Rows are points. A path goes straight from each point to the next, and from the last back to the first. The post is the endless flat space through its rows: a point in 2 columns, a line in 3, a plane in 4, and so on, so that a path can go around it. How many times does the path go around the post? Going back the other way cancels.

Post (1 x 2):
[[-0.18  0.01]]
Path, 17 rows:
[[-0.28  0.24]
 [-0.59 -0.06]
 [-0.20 -0.52]
 [ 0.52 -0.55]
 [ 0.12  0.23]
 [-0.73  0.76]
 [-0.86  0.15]
 [-0.39 -0.87]
 [ 0.02 -0.25]
 [ 0.20 -0.40]
 [ 0.11  0.08]
 [-0.12  0.49]
 [-0.42  0.12]
 [-0.49 -0.43]
 [ 0.02 -0.18]
 [ 0.05 -0.19]
 [ 0.34  0.63]]
Times around: 3

Post (8 x 9):
[[-0.09  0.25 -0.33  0.25 -0.28 -0.02 -1.06 -0.29  1.43]
 [ 0.28  0.34  0.23 -0.20 -0.54  0.12 -0.19 -0.17 -0.49]
 [ 0.02  0.52  0.33  0.22  0.06  0.54 -0.31  0.12 -0.77]
 [-0.74  0.20  0.05 -0.41 -0.44 -0.11 -0.13  0.14  1.22]
 [ 0.57  0.33  0.07 -0.31  0.15  0.72 -0.02 -0.03 -0.35]
 [ 0.45  0.28  0.30  0.85  0.10 -0.01  0.50 -0.17 -0.48]
 [ 0.04  0.20 -0.30  0.06 -0.14  0.69  0.10 -0.07 -0.67]
 [ 0.04  0.21 -0.05 -0.01  0.34 -0.16 -0.11 -0.09 -0.40]]
Path (26 x 9):
[[ 0.08  0.66  0.63  0.09  0.00  0.07  0.37  0.09 -0.05]
 [-0.06  0.77  0.06  0.68 -0.23 -0.16 -0.35  0.15 -0.61]
 [ 0.03  0.43  0.04  0.46 -0.53  0.32 -0.35  0.16 -0.43]
 [ 0.17  0.18 -0.15  0.05 -1.04 -0.02  0.27  0.01 -0.07]
 [ 0.35  1.04  0.03  0.08 -0.43  0.16 -0.49  0.13 -0.28]
 [ 0.07  0.44 -0.66 -0.18 -0.68  0.54  0.42 -0.69  0.01]
 [-0.24  0.07  0.02 -0.40 -0.14  0.93 -0.36 -0.31  0.58]
 [ 0.15  0.19  0.18  0.08  0.38  0.53  0.15 -0.34 -0.35]
 [ 0.00  0.05  0.00  1.31  1.21  0.10 -0.05 -0.17 -0.20]
 [-0.13 -0.20 -0.31 -0.41  0.23  0.70 -0.34  0.15  0.48]
 [ 0.86  0.01 -0.17  0.23 -0.98  0.24 -0.82 -0.13  0.10]
 [-0.32 -0.10 -0.10 -0.24 -0.23  0.02 -0.48 -0.04  0.30]
 [-0.13  0.22  0.08 -0.32  0.10 -0.31 -0.74 -0.40  0.26]
 [-0.06  0.33 -0.29 -0.10  0.82  0.22  0.00 -0.04  0.07]
 [-0.04  0.59 -0.42  0.24  0.65  0.00  0.26  0.06  0.32]
 [ 0.41  0.44 -0.12  0.75 -0.25  1.07  0.26  0.63 -0.10]
 [ 0.25  0.03 -0.02 -0.51 -0.03  0.28 -0.16 -0.02 -0.02]
 [-0.22  0.02 -0.01  0.24 -0.08  0.26 -0.12 -0.29 -0.13]
 [-0.25  0.51  0.35  0.45  0.24 -0.10 -0.12 -0.41  0.27]
 [-0.29  0.78  0.24 -0.33  0.66  0.50  0.35  0.25  0.08]
 [-0.59  0.23 -0.21 -0.52 -0.16  0.74  0.44 -0.46 -0.48]
 [ 0.32 -0.12  0.49  0.38  0.22 -0.12 -0.13 -0.29 -0.91]
 [-0.16 -0.09 -0.12  0.40  0.03  0.25 -0.58  0.44  0.69]
 [ 0.58 -0.09 -0.36  0.38 -0.52  0.48 -0.45 -0.15  0.77]
 [ 0.32  0.20  0.54 -0.97  0.06  0.33 -0.61 -0.07 -0.33]
 [ 0.13  0.19  0.19 -0.37 -0.30  0.58 -0.34 -0.67 -0.36]]
Times around: 1
